Every row gives one point. Examples show where two turns around zero, p and q, send a point. Write where each new point lands after one turn and then the other. Backwards means that the second turn is done in reverse. Each puzzle has new turns, and all numbers are rounded.
In the rows, zero is written as 100.

Turn p:
93; 81 -> 86; 85
89; 109 -> 94; 113
115; 76 -> 104; 72
136; 107 -> 136; 92
67; 127 -> 81; 138
Turn q:
76; 115 -> 75; 113
109; 65 -> 112; 66
115; 120 -> 113; 121
Where do these land?
q, then p: 71; 120 -> 79; 129
q, then p backwards: 121; 71 -> 132; 85
p, then q: 108; 110 -> 111; 107

Turn p:
101; 91; 128 -> 104; 104; 129
108; 121; 87 -> 112; 109; 78
126; 86; 78 -> 115; 69; 86
66; 78; 76 -> 56; 85; 90
99; 124; 132 -> 114; 133; 117
Turn q:
78; 96; 111 -> 77; 97; 110
108; 121; 154 -> 106; 117; 156
118; 79; 74 -> 118; 80; 74
83; 98; 81 -> 84; 100; 80
113; 106; 80 -> 114; 107; 81
Where do these land?
p, then q: 140; 107; 142 -> 146; 102; 135
q, then p: 99; 100; 78 -> 96; 92; 80
p, then q: 89; 85; 96 -> 83; 91; 102
p, then q: 71; 108; 83 -> 74; 114; 82

Turn p:
87; 105; 91; 74 -> 79; 114; 102; 83
81; 82; 123; 63 -> 89; 97; 132; 62
119; 103; 101; 93 -> 114; 107; 90; 91
115; 96; 61; 139 -> 98; 82; 57; 134
98; 115; 124; 130 -> 120; 102; 119; 131
Turn q:
150; 111; 103; 115 -> 145; 109; 111; 74
87; 90; 92; 101 -> 92; 93; 88; 109
95; 80; 94; 84 -> 84; 85; 88; 90
77; 67; 90; 104 -> 87; 71; 78; 115
71; 156; 95; 92 -> 78; 155; 109; 123
119; 96; 126; 105 -> 114; 88; 125; 90
Where do these land?
q, then p: 103; 64; 86; 105 -> 88; 74; 78; 86
q, then p: 58; 98; 85; 102 -> 76; 88; 97; 136
q, then p: 108; 115; 105; 116 -> 121; 109; 97; 105
p, then q backwards: 113; 115; 167; 86 -> 148; 134; 134; 120
q, then p: 105; 94; 68; 95 -> 81; 108; 74; 96
p, then q: 113; 114; 90; 96 -> 105; 119; 91; 98

Turn p:
109; 135; 80; 103; 123; 127 -> 116; 114; 74; 92; 130; 129
119; 74; 93; 94; 87; 106 -> 103; 77; 105; 109; 78; 114
114; 128; 137; 133; 69; 112 -> 145; 142; 107; 107; 78; 87
99; 99; 125; 80; 131; 50 -> 93; 77; 126; 65; 124; 61
93; 79; 73; 100; 129; 90 -> 80; 69; 90; 112; 125; 100
105; 105; 91; 105; 73; 98 -> 104; 105; 84; 101; 76; 98
60; 81; 101; 85; 89; 116 -> 58; 115; 114; 114; 92; 110
Turn q:
89; 115; 58; 107; 79; 151 -> 101; 132; 49; 123; 94; 132
106; 91; 86; 147; 128; 122 -> 130; 85; 95; 148; 110; 113
101; 128; 78; 91; 100; 114 -> 104; 132; 87; 99; 114; 111
104; 99; 100; 80; 117; 93 -> 98; 96; 110; 83; 118; 107
110; 111; 120; 89; 109; 116 -> 118; 107; 114; 85; 92; 115
121; 83; 91; 85; 130; 72 -> 105; 73; 110; 82; 139; 90
113; 83; 119; 100; 44; 78 -> 89; 89; 83; 78; 60; 57
87; 79; 111; 100; 100; 94 -> 85; 80; 108; 102; 91; 101
68; 112; 137; 101; 93; 61 -> 69; 107; 145; 100; 82; 74
Where do these land?
q, then p backwards: 90; 109; 131; 89; 77; 95 -> 93; 99; 119; 80; 70; 91
q, then p: 77; 109; 96; 127; 88; 108 -> 110; 121; 80; 119; 94; 83
p, then q: 126; 86; 91; 118; 135; 135 -> 146; 74; 96; 120; 102; 123
q, then p: 98; 91; 100; 125; 89; 101 -> 105; 94; 88; 117; 88; 85
p, then q: 127; 135; 59; 59; 131; 85 -> 84; 82; 75; 67; 141; 150
q, then p: 116; 83; 120; 103; 69; 98 -> 88; 83; 94; 92; 63; 93
q, then p: 75; 87; 81; 104; 89; 122 -> 87; 115; 78; 128; 100; 111
q, then p: 91; 101; 122; 75; 121; 56 -> 82; 105; 148; 81; 114; 82

Turn p:
104; 108; 101; 129; 89; 111; 104; 102 -> 104; 115; 101; 124; 89; 105; 114; 99
176; 106; 92; 88; 91; 113; 103; 91 -> 144; 142; 108; 58; 91; 115; 116; 86
95; 107; 126; 88; 98; 115; 100; 126 -> 86; 98; 108; 96; 112; 121; 114; 127
87; 105; 89; 98; 116; 105; 97; 85 -> 91; 96; 96; 105; 112; 98; 92; 78
98; 57; 91; 96; 86; 101; 110; 103 -> 107; 82; 81; 92; 68; 112; 84; 106
85; 107; 135; 101; 105; 70; 108; 88 -> 98; 68; 127; 105; 106; 76; 114; 108
95; 96; 98; 99; 114; 77; 95; 106 -> 107; 89; 94; 101; 112; 82; 91; 108
86; 102; 82; 88; 89; 111; 92; 113 -> 77; 112; 87; 96; 98; 106; 86; 107
89; 101; 88; 108; 90; 116; 76; 98 -> 88; 117; 103; 116; 97; 110; 79; 96
97; 102; 111; 118; 112; 96; 105; 94 -> 109; 90; 105; 117; 106; 96; 110; 95
87; 108; 86; 87; 108; 83; 111; 93 -> 87; 91; 90; 90; 106; 77; 99; 90
Turn q:
91; 126; 94; 89; 92; 96; 114; 102 -> 89; 121; 97; 90; 95; 99; 104; 122
100; 98; 100; 108; 79; 91; 89; 130 -> 109; 89; 90; 117; 76; 106; 90; 117
69; 76; 108; 68; 109; 113; 90; 86 -> 62; 68; 104; 79; 109; 94; 103; 89
85; 112; 99; 105; 88; 97; 109; 81 -> 86; 119; 93; 97; 91; 86; 108; 95
119; 109; 111; 115; 116; 101; 97; 91 -> 118; 113; 119; 102; 105; 101; 97; 85
121; 82; 87; 106; 89; 69; 101; 106 -> 134; 87; 81; 107; 98; 85; 108; 109
95; 112; 77; 104; 132; 119; 80; 102 -> 91; 107; 106; 102; 130; 105; 63; 97
118; 81; 99; 82; 86; 110; 79; 86 -> 109; 79; 84; 76; 96; 110; 96; 79
108; 90; 132; 104; 94; 94; 114; 112 -> 109; 90; 118; 110; 82; 109; 125; 101
94; 115; 92; 119; 115; 109; 129; 106 -> 92; 127; 107; 123; 118; 105; 109; 109
Where do these land?
q, then p: 116; 108; 79; 88; 92; 94; 74; 86 -> 104; 118; 102; 73; 109; 95; 74; 95
p, then q: 77; 109; 135; 79; 85; 120; 107; 85 -> 59; 82; 115; 107; 87; 106; 124; 90
p, then q backwards: 73; 112; 106; 76; 112; 108; 86; 93 -> 77; 95; 97; 87; 126; 122; 93; 96
q, then p backwards: 118; 107; 102; 121; 112; 95; 115; 119 -> 115; 104; 115; 128; 103; 104; 84; 108
p, then q backwards: 85; 97; 115; 103; 87; 121; 81; 98 -> 90; 110; 114; 106; 108; 121; 98; 123
p, then q: 97; 110; 78; 100; 79; 94; 94; 100 -> 96; 112; 95; 94; 82; 85; 87; 113
q, then p backwards: 121; 80; 92; 105; 118; 94; 125; 132 -> 106; 96; 132; 124; 127; 103; 97; 123
q, then p backwards: 98; 86; 111; 112; 99; 79; 105; 111 -> 96; 97; 114; 122; 98; 84; 109; 98
q, then p: 112; 89; 73; 95; 108; 95; 97; 88 -> 116; 101; 86; 87; 118; 93; 89; 87
q, then p backwards: 112; 98; 79; 130; 113; 96; 124; 100 -> 110; 120; 94; 132; 121; 101; 90; 112
p, then q backwards: 90; 104; 131; 91; 96; 105; 93; 89 -> 92; 97; 124; 90; 121; 107; 101; 111
